Rows are points. Each copy is the shape, with its points in the same order, turned, moved and blurred by noise. Say if it was mirrored as well.
In the rows, 128 means zero.

Shape, 6 rows:
[[176  74]
 [129 101]
 [ 68  90]
 [177 141]
 [ 91 179]
 [ 74 105]]
Copy 1:
[[201  94]
 [151 106]
 [ 88  72]
 [186 154]
 [ 97 180]
 [ 92  97]]
Copy 1 is: only turned
Copy 2, 6 rows:
[[179 202]
 [139 170]
 [ 77 168]
 [196 135]
 [117  86]
 [ 87 150]]
Copy 2 is: mirrored
Copy 3 (6 x 2):
[[ 67 122]
 [118 103]
 [145  48]
 [117 169]
 [200 124]
 [148  61]]
Copy 3 is: mirrored
Copy 4:
[[155  56]
 [143 112]
 [183 164]
 [ 89  80]
 [ 85 176]
 [162 168]]
Copy 4 is: mirrored

Shape (8 x 3):
[[103 137 206]
 [178 156 153]
 [125  87  75]
 [ 84  94 103]
 [ 53 114  71]
 [190 130 155]
 [ 82 124  72]
 [129 172 168]]
Copy 1:
[[ 75 172 188]
 [127  92 181]
 [121 113  56]
 [107 160  80]
 [126 180  52]
 [116  76 163]
 [145 172  68]
 [128 144 182]]
Copy 1 is: only turned
Copy 2:
[[ 79 120  83]
 [143  99 150]
 [206 185 104]
 [161 196  80]
 [156 246  98]
 [160  89 133]
 [161 221 117]
 [ 98 128 139]]
Copy 2 is: only turned
Copy 3 (8 x 3):
[[122 147 222]
 [199 152 165]
 [116 125  88]
 [ 88 111 125]
 [ 87  68 111]
 [191 182 153]
 [107  76 102]
 [168 119 188]]
Copy 3 is: mirrored
Copy 4 (8 x 3):
[[ 51 111 159]
 [100 192 157]
 [194 116 145]
 [156  82 137]
 [169  76  89]
 [108 187 184]
 [171 105  91]
 [ 70 161 128]]
Copy 4 is: only turned

Shape, 9 rows:
[[171 104  63  53]
 [194  29  80  70]
 [125  92 118  59]
 [ 71 151 135 141]
 [ 97 128 111 147]
 [ 77 189 137 136]
 [119  79 171 139]
 [139 142 135 133]
 [119 184 174 121]]
Copy 1:
[[ 57 167  84  57]
 [ 40  96 105  19]
 [ 73 146 146  85]
 [131 134 137 185]
 [115 117 111 158]
 [157 165 126 189]
 [130  76 163 116]
 [146 130 112 121]
 [185 161 143 139]]
Copy 1 is: only turned
Copy 2 (9 x 4):
[[128 194 226  69]
 [158 240 249 127]
 [114 158 215 130]
 [ 88 124 108 145]
 [ 99 165 122 133]
 [ 97 100  97 110]
 [148 161 144 193]
 [148 149 127 121]
 [149  91 114 120]]
Copy 2 is: mirrored

Shape (9 x 6):
[[138 223  91 190 178 113]
 [115 150 134 112 160  76]
 [ 52  90 167  83 140 137]
 [165 177 163 142  69 185]
 [125 178 148 170 111  81]
 [125  67 195 138 141 123]
 [114 142  43 128 146 122]
 [194 161 103  86 126 116]
 [106  20  97  96 146  99]]
Copy 1, 9 rows:
[[ 75 149 198 196 239 143]
 [132 129 144 201 164  99]
 [217 177 142 166 106 107]
 [105 102 208  86 146 188]
 [ 80 125 191 180 140 122]
 [146 164 132 105 118  70]
 [118 178 111 207 183 190]
 [118  83 106 151 182 169]
 [169 198  51 167 114 120]]
Copy 1 is: only turned
Copy 2, 9 rows:
[[117 128 193  55 222 129]
 [150 147 140  81 118 156]
 [150  58 108 121  56 138]
 [102 133 187 159 137  39]
 [133 139 220  97 132 126]
 [192 100 153 178 102 145]
 [ 70 128 124  97 169 170]
 [107 210 119 109 137 109]
 [131 114  83 170  98 222]]
Copy 2 is: mirrored

Shape, 9 rows:
[[125 171 155 130 190 133]
 [161 110 100 100  80 174]
 [ 29 150 129 152 126  85]
 [ 66 162 171 163 114 125]
 [122 145 127 176  52  95]
 [148 138 136  92 166  57]
 [111 116 156 111  54 123]
 [225 123  59  64  69  79]
 [ 92  93 145 165 111 116]]
Copy 1 (9 x 6):
[[170 153 157  95 139 104]
 [ 59 130 108 127  65 132]
 [193  59  96 101 152 166]
 [187  93 139  95 108 180]
 [171  92  76 126  41 163]
 [167 100 124 144 122  47]
 [117  64 131 136  58 153]
 [ 72 106  52 151  31  29]
 [157 101 112 161 110 176]]
Copy 1 is: mirrored
Copy 2 (9 x 6):
[[106 184 162 160 123 147]
 [ 86  52 138 139 178 113]
 [155 134  71 181  57 128]
 [115 131  94 178  80 180]
 [ 79  96  39 144 126 146]
 [133 186 103 168 181 100]
 [115  68  79 187 158 153]
 [ 62  95  81 144 249  41]
 [148 104  84 131 120 163]]
Copy 2 is: mirrored
Copy 3:
[[ 94 141  84 107 176 122]
 [179  82 158 153 111 117]
 [ 46 111 134 147 160 222]
 [102 125  94 134 149 216]
 [127 137 129 211 110 201]
 [ 57 160 129 141 114  97]
 [136 107 134 148  75 186]
 [133 109 174 225  58  48]
 [123 147 163 134 139 204]]
Copy 3 is: only turned
Copy 4:
[[155 132 102 163 119 164]
 [ 82 148 178  89  94 110]
 [207 144  78  80 168 100]
 [161 115  58 100 164 111]
 [148 128  95  76  86  55]
 [217 118 170 156  91 140]
 [128  94 140  64 123  85]
 [157 145 241  90   7 105]
 [151 142 116 119 152  66]]
Copy 4 is: mirrored

Shape, 13 rows:
[[152 129 158  56 132 160 101 142]
 [126 171 118  74 129 191  99 118]
 [ 83 139 156  85  92 125 192 153]
 [154 112 101 116  89 107  53 107]
 [182 144 130  85 163 119 110 116]
 [ 87 106 110 146 124 121 214 157]
 [ 98 104  99 140 126  76  47  55]
 [135  98 158 136  99 156 197 117]
 [143 132  65 124  80 106  98 106]
 [153 123 112 156 105  77  59 122]
 [ 84 104 159 166 122 117 230 139]
 [126 163 183 159 126 121 182 125]
 [133 138 149 106 148 175  91 156]]
Copy 1 (13 x 8):
[[139 160 105 155 105 121 211 158]
 [173 180 131 156  82 115 168 142]
 [173 176 147  60 144 159 190 211]
 [136  63 135 132  79 132 164 120]
 [ 83 153 135 142 103 124 181 133]
 [152 161 161  20 175 150 160 150]
 [133  40 193 159 123 136 116 137]
 [149 147 151  51 151  78 200 163]
 [148  81 163  94  75 144 163 108]
 [104  53 125 112  95 136 129 132]
 [145 159 165  16 200 113 158 185]
 [109 160 141  49 131  89 136 204]
 [150 156  81 142 123 111 160 148]]
Copy 1 is: mirrored
Copy 2:
[[113 137 165 129 112 157  89  52]
 [152 145 142 121  79 154  58  87]
 [108 151  74 144 156  88 111  85]
 [182 140 211 166 145 162 123 123]
 [131 100 167 106 107 178 136  91]
 [ 90 163  78 107 176 101 126 161]
 [171 108 178 214 146 192 120 182]
 [ 75 171 128 132 118  82 142 130]
 [201 155 166 140 143 145 136 143]
 [175 102 210 153 169 144 128 149]
 [ 57 142  78 131 164  69 137 165]
 [ 90  88 118 125 121  67 125 134]
 [108 127 173 115 121 146  58  98]]
Copy 2 is: mirrored
Copy 3:
[[125 197 204 139 112 122 133 124]
 [128 208 158 106 104 118  84 136]
 [160  96 196 100 167 107 120 146]
 [ 69 147 130 176  93 140 113  86]
 [109 199 159 168 138 167 137 147]
 [148  81 137  69 179 143 167 139]
 [  7 134  94 165 126 109 116 127]
 [163 134 145 112 198 112 156  90]
 [ 86 123 113 146 115 166  88  93]
 [ 78 124 103 194  94 141 139 112]
 [163  78 131  90 211 106 181 141]
 [178 127 125 151 183 101 151 161]
 [134 192 157 123  92 108 153 138]]
Copy 3 is: only turned
